Each row is a point. The points of each table are mixes of a few directions, plus a little noise. How many directions does each table use, and how many do they share? Where both have some left over, give the other angles between the two spaces (their principal angles), to ten degrees, smallest first.

First (5 x 2):
[[-35.5 -17.8]
 [  6.0   3.0]
 [ -0.4  -0.2]
 [ 19.0   9.6]
 [ 10.9   5.5]]
Second (7 x 2):
[[  0.1  -0.6]
 [  2.1 -17.4]
 [  3.1 -26.1]
 [ -3.2  27.2]
 [ -2.2  19.1]
 [  2.8 -23.2]
 [ -2.4  21.2]]
Directions: first 1, second 1, shared 0; angles 70

First (7 x 4):
[[-10.2  -6.8  -3.4  11.3]
 [-10.4  -2.2   7.7 -14.7]
 [  6.4   4.8  19.5 -33.3]
 [-17.5 -10.4 -17.9  33.7]
 [ 16.9   5.1  -6.4  11.8]
 [ -9.8  13.5 -17.7  -9.1]
 [ 24.4  -4.0  18.2   0.5]]
Second (5 x 4):
[[  3.9  25.5 -16.5 -24.5]
 [ -1.2  -1.7   3.7  -2.6]
 [  8.5  -1.9 -14.4  31.7]
 [  1.6  -1.3  -2.6   7.0]
 [-11.9 -20.2  29.5 -11.4]]
Directions: first 3, second 2, shared 2

First (6 x 6):
[[  0.2  -0.4   1.0  -0.4   2.0  -1.7]
 [  1.3   7.7  -8.6   0.2 -18.7  12.0]
 [ -4.3 -23.3  25.4  -1.2  54.2 -36.4]
 [  2.7  13.3 -13.9   0.2 -30.6  20.3]
 [  0.4   3.5  -4.1  -0.3  -8.2   6.2]
 [  0.1  -0.1   0.6   0.2   0.5  -0.7]]
Second (8 x 6):
[[-21.1 -22.8 -48.9  -1.7 -34.6  -1.8]
 [  4.8  11.9  -3.2  -6.3  16.6  -1.9]
 [ -0.3   7.7 -14.9  -8.4  14.6 -10.7]
 [ -1.7  -3.1  -3.0   1.2  -7.1   4.7]
 [ 11.1  11.9  20.5   1.5   8.4  17.8]
 [  4.0   6.2   7.0  -2.2  18.0 -16.8]
 [ 10.6  -2.0  47.6  13.7  -2.4  12.2]
 [ -6.4 -11.1  -5.3   2.9 -11.5  -5.4]]
Directions: first 1, second 3, shared 0; angles 30

First (9 x 8):
[[-21.7 -40.1  -5.6 -17.7  56.1  -8.1 -12.8  32.7]
 [  5.3   6.3  15.6  -1.5  -6.9   9.9   2.6   9.1]
 [  4.7   1.7   9.3  -0.5   5.2   3.8  -6.4  19.0]
 [  9.4  25.5 -12.6  -7.4 -13.4  -3.4  -2.5 -16.4]
 [  0.6   3.6   7.9  -2.5  -0.8   0.4  11.5 -14.2]
 [ -3.4 -12.1   6.8   0.2  13.8   0.8  -3.8  16.9]
 [ -5.6   5.9 -36.6   3.4 -41.8   7.5  -8.2 -10.6]
 [  0.7   4.1   9.6   4.3 -11.0   1.1  18.0 -24.5]
 [  9.7   4.7   4.5  21.4  -1.8 -11.9   1.9 -11.7]]
Second (9 x 8):
[[-12.2  21.7  -3.5  -8.9  21.0  -0.1  18.6   2.6]
 [  5.8  24.7 -10.3   6.3   9.4  18.0  19.8 -19.1]
 [  5.6 -24.7  -1.6   8.0  23.3  -7.0  -0.3 -23.5]
 [  7.4   5.8  -4.5   9.0  -3.5   6.5   1.3  -8.3]
 [ 16.0 -12.9  35.7  19.9 -32.3  -0.1  -7.3   8.6]
 [  9.9 -13.4  11.4  10.9 -33.3  -5.8 -21.9  15.2]
 [-17.0   3.9  -2.3 -16.8   5.0 -11.2  -2.6  19.6]
 [ -5.7   7.2  -7.1 -19.8  12.0  20.5  16.6 -15.3]
 [-10.7 -11.8 -18.7  -9.0  -3.0 -20.2 -24.4  19.1]]
Directions: first 5, second 5, shared 3; angles 50, 60

First (8 x 9):
[[  4.3   0.5  -2.3  -0.3   9.3  -3.7   4.0  -9.3   5.0]
 [ 14.1   2.3  -7.2  -2.0  30.9 -13.1  13.6 -31.7  17.1]
 [ 12.5   1.9  -6.7  -2.2  28.2 -11.9  12.5 -28.8  15.4]
 [ -8.5  -1.4   4.3   1.2 -18.2   7.7  -8.0  18.9 -10.3]
 [-24.8  -3.2  13.3   4.0 -56.5  23.8 -24.1  57.3 -30.8]
 [ -1.3  -0.2   0.4   0.1  -2.5   1.3  -0.8   2.1  -1.5]
 [  1.0   0.1  -0.6  -0.3   2.2  -0.9   0.6  -2.0   1.0]
 [  2.8   0.1  -1.1  -0.6   6.2  -2.5   2.8  -6.0   3.6]]
Second (8 x 9):
[[-14.7  -1.4   1.5   3.0 -18.2   7.8   0.3  31.5  -8.4]
 [-10.6  -0.9  -1.6   2.2  -5.9   2.8   6.4  21.1  -1.6]
 [ -0.8   0.7  -7.5   1.0  16.9  -6.8  17.2  -1.1  11.2]
 [ -5.2   0.1  -6.7   1.7  10.8  -4.1  16.7   8.6   8.6]
 [ 35.4   1.2  24.4  -9.2 -21.7   7.6 -63.9 -65.6 -23.1]
 [ -2.0  -0.4   0.2   0.4  -2.7   1.1  -0.4   4.2  -1.2]
 [ -2.6   0.4  -6.9   1.3  14.0  -5.4  16.4   2.7   9.9]
 [  0.2   0.4  -3.1  -0.1   7.1  -2.8   6.7  -1.0   4.6]]
Directions: first 1, second 2, shared 1

First (11 x 11):
[[  0.5 -10.4   3.5   0.4  12.0   8.1   3.1   6.0   7.9  -9.6   5.8]
 [ -5.0  -5.3  -3.1  -0.5  13.7  13.5  -4.2   4.9  10.0  -9.7   6.9]
 [  5.6 -31.7  14.6   1.8  30.9  17.7  13.8  16.7  19.7 -25.7  14.5]
 [  1.4  -9.0   4.0   0.4   9.1   5.4   3.7   4.8   5.8  -7.4   4.3]
 [ -1.1  26.5  -9.0  -1.2 -31.0 -21.2  -7.6 -15.3 -20.5  24.7 -14.9]
 [ 24.6 -14.9  27.6   3.8 -17.4 -31.6  30.9  -0.3 -16.2   8.6 -10.3]
 [ 18.2 -31.2  26.4   3.5  11.9  -5.7  27.7  11.7   4.5 -13.2   4.4]
 [  5.5   9.2   2.4   0.4 -19.2 -18.1   3.8  -7.4 -13.9  14.1  -9.8]
 [ -8.5   3.7  -9.2  -1.2   8.0  12.3 -10.4   1.0   6.9  -4.5   4.5]
 [-23.5  40.2 -34.0  -4.5 -15.2   7.4 -35.8 -15.1  -5.8  17.0  -5.6]
 [-17.5  22.8 -23.3  -3.1  -2.5  11.9 -24.9  -7.0   1.7   5.7   0.2]]
Second (10 x 11):
[[  4.7 -18.5  -9.6  -7.0  -7.0   3.1  -1.1  14.3 -17.6   2.5   8.2]
 [-27.6  22.7  -3.5  17.6  30.4  22.6  13.8   3.3   5.4  15.9  12.4]
 [ 11.1 -18.4  -3.6  -2.8  -7.6 -10.9  -0.8   8.6 -12.0   5.4 -11.1]
 [ 14.5  -4.3  14.6  -8.8 -23.2 -11.8  12.9  -3.6 -13.2  -4.9  12.5]
 [ 20.4 -15.4   3.7 -10.6 -20.5 -19.0  -9.4  -3.3  -2.2  -9.7 -13.7]
 [  4.2  -0.5  -3.0 -13.5 -10.4   5.1 -16.8  -6.1   8.3 -19.9   9.1]
 [  9.3 -24.9 -10.8 -23.5 -24.7  12.5  -2.4  18.0 -28.9 -10.9  36.7]
 [ -1.3   9.3   5.8   9.1   8.4  -8.3   1.1  -8.3  11.8   4.3 -17.2]
 [-29.1  39.6   2.7  25.9  40.7  12.1   1.1 -16.8  35.5   9.1 -16.4]
 [ -5.7  10.4   3.2  13.2  14.4  -5.8   1.3  -6.1  13.0   8.1 -20.4]]
Directions: first 2, second 4, shared 1; angles 80

First (8 x 14):
[[-25.4  32.1 -13.3  10.4  -7.9  23.5 -16.4  -7.0  13.9   6.4   0.9  -1.9
    8.9   0.0]
 [ 11.5   8.7  -0.7   4.8 -20.4  -2.2 -17.9  -5.5  17.5   8.2   1.7   6.6
   -0.5   7.0]
 [-10.5 -23.5  -3.1   1.1  25.9   5.7  20.2   7.3 -37.1 -30.1  10.0  19.4
   -0.1 -18.4]
 [ 25.8   4.5   7.1  -5.8 -25.0  -0.9  -8.4  -0.9  23.1   2.7  -3.6 -14.8
   -7.5   9.1]
 [-24.6 -11.2  -7.5  -1.0  30.0  24.2  25.4   8.8 -35.4 -37.0   8.4   2.9
    1.0 -21.8]
 [  0.6  -2.0   7.0  -7.0   6.3 -12.5   6.5   1.4   3.1  16.6  -9.5 -16.0
   -1.1   7.7]
 [ -1.4 -15.5   6.4  -6.3  17.5 -14.3  14.8   4.8 -13.5   4.6  -4.7  -4.2
   -1.4   0.2]
 [ 22.4   6.3   4.3   4.1 -26.2 -22.4 -24.4  -7.8  27.4  28.7  -3.2   8.2
   -0.5  17.0]]
Second (9 x 14):
[[-41.0  24.4  15.1  23.3  19.7  -8.2   2.2  26.0  22.3   1.2  55.1 -29.9
  -14.1  22.0]
 [  4.4  -4.3  -9.7 -13.5  -4.9  -3.3  -1.2  -2.8  -4.3   8.2 -25.9 -11.8
   12.8  -6.7]
 [ 23.9 -15.0  -8.2  -8.1 -12.5  11.3  -3.6 -19.5 -15.9  -6.4 -32.1  27.6
    7.4 -13.8]
 [ -9.9   3.2   3.0  18.3   1.1  15.2  -6.1  -6.1  -3.4 -13.8   8.1  17.7
   -2.9   1.4]
 [ 11.0   0.1   6.0 -16.2   4.4 -23.2  11.9  14.7  11.4  15.1  16.4 -19.0
   -9.4   5.8]
 [ -1.8  -3.3 -13.7 -11.2  -5.9   1.6  -5.0  -5.4  -7.0   6.9 -34.8 -14.1
   19.1  -8.6]
 [ 20.4 -10.4 -10.2 -27.3  -7.5 -13.0   4.4  -1.8  -4.0  15.5 -30.9 -13.6
   11.3  -9.2]
 [ -8.1   5.6  10.2  18.1   5.4   7.1  -0.6   1.6   3.6 -11.4  27.6  15.0
  -12.9   7.1]
 [  1.2  -0.3   7.6  16.6   0.5  12.7  -2.2  -6.7  -2.8 -15.3  16.5  28.3
  -11.1   2.0]]
Directions: first 4, second 3, shared 0; angles 30, 30, 90

First (11 x 18):
[[  5.0  -0.4 -24.6 -20.1   4.5   6.3  -1.7  -7.5  -8.2   6.4  -1.3  20.5
  -13.4 -15.3 -15.5  -8.0  -0.9   4.8]
 [-10.6   1.1  53.6  44.0  -9.4 -14.4   3.6  16.1  18.2 -13.9   2.5 -44.1
   29.5  33.5  33.6  17.1   1.8 -11.2]
 [ -7.8   0.9  37.9  31.4  -6.9 -10.4   2.7  11.3  12.9  -9.8   2.0 -31.6
   20.9  23.9  24.3  12.2   1.6  -7.9]
 [  7.4  -0.5 -36.5 -29.8   6.6  10.0  -2.3 -10.8 -12.1   9.3  -1.5  30.1
  -20.0 -22.9 -23.4 -11.5  -1.1   7.6]
 [  2.2  -0.1 -10.9  -9.1   1.8   3.0  -0.8  -3.5  -3.6   2.8  -0.6   9.0
   -6.0  -6.7  -7.0  -3.5  -0.4   2.0]
 [  3.6   0.1 -18.7 -15.3   3.1   4.9  -1.3  -5.7  -6.0   4.8  -0.9  15.7
  -10.1 -11.7 -11.9  -5.7  -0.5   3.8]
 [ -9.1   0.6  45.1  37.2  -8.0 -12.4   2.7  13.4  15.1 -11.8   2.2 -37.3
   24.9  28.4  28.9  14.2   1.6  -9.4]
 [ -2.1   0.3  11.2   9.2  -2.0  -3.1   0.5   3.5   3.8  -3.2   0.5  -9.1
    6.2   7.3   7.2   3.4   0.4  -2.4]
 [  8.7  -0.8 -43.2 -35.5   7.8  11.6  -2.7 -13.1 -14.4  11.1  -1.9  35.6
  -23.8 -27.1 -27.3 -13.6  -1.5   8.8]
 [ -0.1   0.1  -0.8  -0.7   0.2   0.2  -0.2  -0.2   0.0   0.0   0.1   0.4
   -0.2  -0.5  -0.7  -0.1   0.0   0.2]
 [  2.7  -0.1 -13.8 -11.3   2.5   3.6  -1.0  -3.8  -4.7   3.7  -0.5  11.6
   -7.7  -8.7  -8.9  -4.2  -0.8   2.9]]
Second (8 x 18):
[[  1.8   8.2  -8.5 -39.6   8.9  10.9  -7.0 -14.2  -7.1 -14.6   5.1  17.5
   -0.9   6.8 -17.7 -38.4  16.4  -1.9]
 [ -0.2   2.3  -2.7  -0.3   1.4  -2.4  -6.5   0.8   5.3  -6.9   8.0   3.4
    6.3   3.4   1.6  -8.2   1.0   0.6]
 [  7.3  -1.0 -38.0 -22.8   5.7   6.3  -5.3  -7.9  -7.6   8.4   2.4  29.7
  -16.7 -23.0 -19.3  -9.0  -4.2   8.7]
 [ -5.1   4.5  19.3  18.3  -1.8 -10.4  -9.7   8.2  17.0 -18.4  15.1 -13.9
   24.0  21.2  17.5  -7.5   3.0  -3.9]
 [  8.7  -9.6 -40.4  -9.2   0.5   7.4   8.9  -4.4 -16.6  31.3 -14.6  23.8
  -33.2 -40.0 -19.1  23.1 -15.7  11.1]
 [ -5.6   0.3  33.8   6.6  -3.9   1.8  11.7   0.6  -3.5  -1.9 -12.4 -24.4
    4.7  16.7   8.3   7.2   7.6  -9.3]
 [ -8.1  -2.7  42.1  41.1  -9.7 -11.4   8.4  14.3  11.0  -1.8  -4.9 -37.7
   17.1  20.1  27.6  26.6  -3.3  -7.9]
 [  1.0  -1.8  -5.8   5.9  -1.0  -2.2  -0.8   2.3   1.6   3.8   1.0   2.0
   -1.5  -5.5   1.3   6.2  -4.8   2.4]]
Directions: first 1, second 3, shared 1
